Each row of a before or after table is a point. The points were changed in one or more steps. Then noise was added and the rows were shuffled. The steps act on columns, c1 being the first. Write out the steps. A step turns or swaps two columns, mirrors them in a line or flattens them onto one, adds a multiple of one to another, or multiplies or shifts one. Angles are multiples of 10 degrees, from the lower column toward the higher: turns from -170 to 170, lines from 10 to 170 but not 90. Use the fewest steps. Two steps may share a column if one is a turn and the other turns, adds or multiplies; they go together, in the order done. Otherwise the lowest column goes first.

Before (13 x 2)
[[ -5  24]
 [-19 -36]
 [ 43  30]
 [ -2 -33]
 [-12 -30]
 [ 25 -16]
 [ -7  21]
 [ 27   4]
 [-21  -2]
 [-27   4]
 [ 10  39]
 [-26  44]
 [ 47 -27]]
After (13 x 2)
[[ -5  26]
 [ 14 -25]
 [ 31  40]
 [ 20  12]
 [-33   3]
 [ 40   3]
 [ -8 -28]
 [-39   5]
 [ 43 -31]
 [ 18  15]
 [-32  -9]
 [-11  20]
 [ -8 -54]]
Steps: turn c1 and c2 by -70 degrees

Before (14 x 4)
[[ -6 -11 -24  -7]
 [ 45  19  31   1]
 [  0  22  -2   6]
 [ 30 -25  21   1]
 [-11  25  19 -16]
 [-12  17   9  -3]
 [ 36   5  27  -2]
 [  7  22  22  -5]
 [-19   8 -22 -16]
 [ 12   2  15  30]
 [  0 -17  -3  19]
 [ -2   0  14   7]
 [-19  -8   3 -22]
 [  9  -6 -21   0]]
After (14 x 4)
[[-16  23  -5 -16]
 [ 34 -19  23   1]
 [  3  23  15  -5]
 [ 11   4  60  30]
 [-17 -11 -29 -22]
 [-15  14   5  -3]
 [ 34  11  24  -2]
 [ 10  -5 -21   0]
 [ -2   0  24   7]
 [  3 -17  26  19]
 [ -4 -12 -35  -8]
 [ 41  26  32   1]
 [-19   4 -46 -16]
 [ -4  22   6   6]]
Steps: turn c1 and c2 by 10 degrees; add 1.5 times c4 to c3

Before (11 x 8)
[[-38 -13  -7 -33  12  16 -16   9]
 [-13 -29  21 -48   4 -10  20  19]
 [-26 -33 -43   6 -36 -17 -28   5]
 [-19 -18 -27 -14  -8   5  34  20]
 [-34  22 -28   5  18 -48  -8   3]
 [-27  19  16 -13  13  13  -4  14]
 [-16 -48   5  -2  18  10  19 -22]
 [ 16 -37 -54 -18 -39 -27  30 -12]
 [-26 -10   0  -4 -23   5 -23  20]
 [ -6   9  -6 -18  16  42  24 -35]
 [ 22  -4 -16   8  60  42   9 -32]]
After (11 x 8)
[[ 14  23  -4 -18  11   8 -12 -26]
 [ 17  -4 -23   5 -26  -6  -3 -27]
 [  1   8  -9  -4  16   2  27 -35]
 [  5 -40 -30  21 -31 -11  43 -24]
 [-31  15  10 -12  56   7  16  18]
 [-36  16  25 -22  10   6   7  -7]
 [ 19 -27  19 -46 -14  -9 -20 -16]
 [-13 -39  30  -4 -46 -14  55  16]
 [-21 -37  18 -11  18 -12  -8 -14]
 [ 22 -13  35  -9 -10  -8  25 -21]
 [ 10  -7 -14 -36   0  -1   7 -36]]
Steps: swap c1 and c8; flatten c2 and c6 onto the line at 20 degrees; turn c3 and c7 by -90 degrees; turn c4 and c5 by 20 degrees

Before (13 x 11)
[[ -7  -5   7  -6  26 -12   0   3  60 -32 -33]
 [-21  15  -7   8 -23   7 -10  -6 -21  17 -25]
 [-16 -15 -10  10 -19 -37 -24  18   4  28 -10]
 [-18 -22  15  21 -31  11 -27   6   2   5  24]
 [-20  -2 -27  -4 -24  -9 -23 -15  11  15  13]
 [-11  26  -5   1  26   7  12   8 -30  36  11]
 [-38   8   3  -2   7  -2   8   1 -22  53  -7]
 [-25  25  26 -41   9 -21  10  -6  36 -12 -23]
 [ -3 -16   3 -17 -20  18 -51  -6 -10  26   0]
 [-12   9  12 -20   8 -31 -20   3  17 -37 -16]
 [ 12  23   1 -20 -32  -4  11   5 -15  42 -10]
 [ -4 -12  27 -16  31 -22  13 -35  24 -33 -19]
 [-10  40  17  14  13  -4 -10 -20 -13  52  -1]]
After (13 x 11)
[[ 18 -23  -8 -12 -21   5   5  -6 -25  15 -41]
 [ 39 -10  18 -18 -12  -5   2 -19  14  50 -28]
 [  7 -36   3   6 -20  -2  -5   1  10  54   4]
 [-15 -18 -13 -19   7 -33  14  15 -22  30 -40]
 [-12  -2  26  21  22 -23  -3 -37  31 -35  11]
 [ -7  -8   8   6  59 -13   5   1  27 -33 -27]
 [-21 -17  15 -33   3  11  11   5 -28   5 -25]
 [ 24 -26  25  41  35 -20  12  -8  10 -14  39]
 [-15  -2   3 -12 -12  21  52  -7 -19  26 -17]
 [ 21  11  -1  24 -14  -3  -2   6 -35  43  23]
 [ 12 -11  14   9  19 -32  28   2  10 -37  -6]
 [ 26 -10  -6   6 -32   8 -11   9  27  37  18]
 [ -3 -19 -25  -5  10  -8  21 -15 -25  15   0]]
Steps: swap c1 and c2; turn c4 and c7 by -150 degrees; add 1.5 times c4 to c11; swap c5 and c9
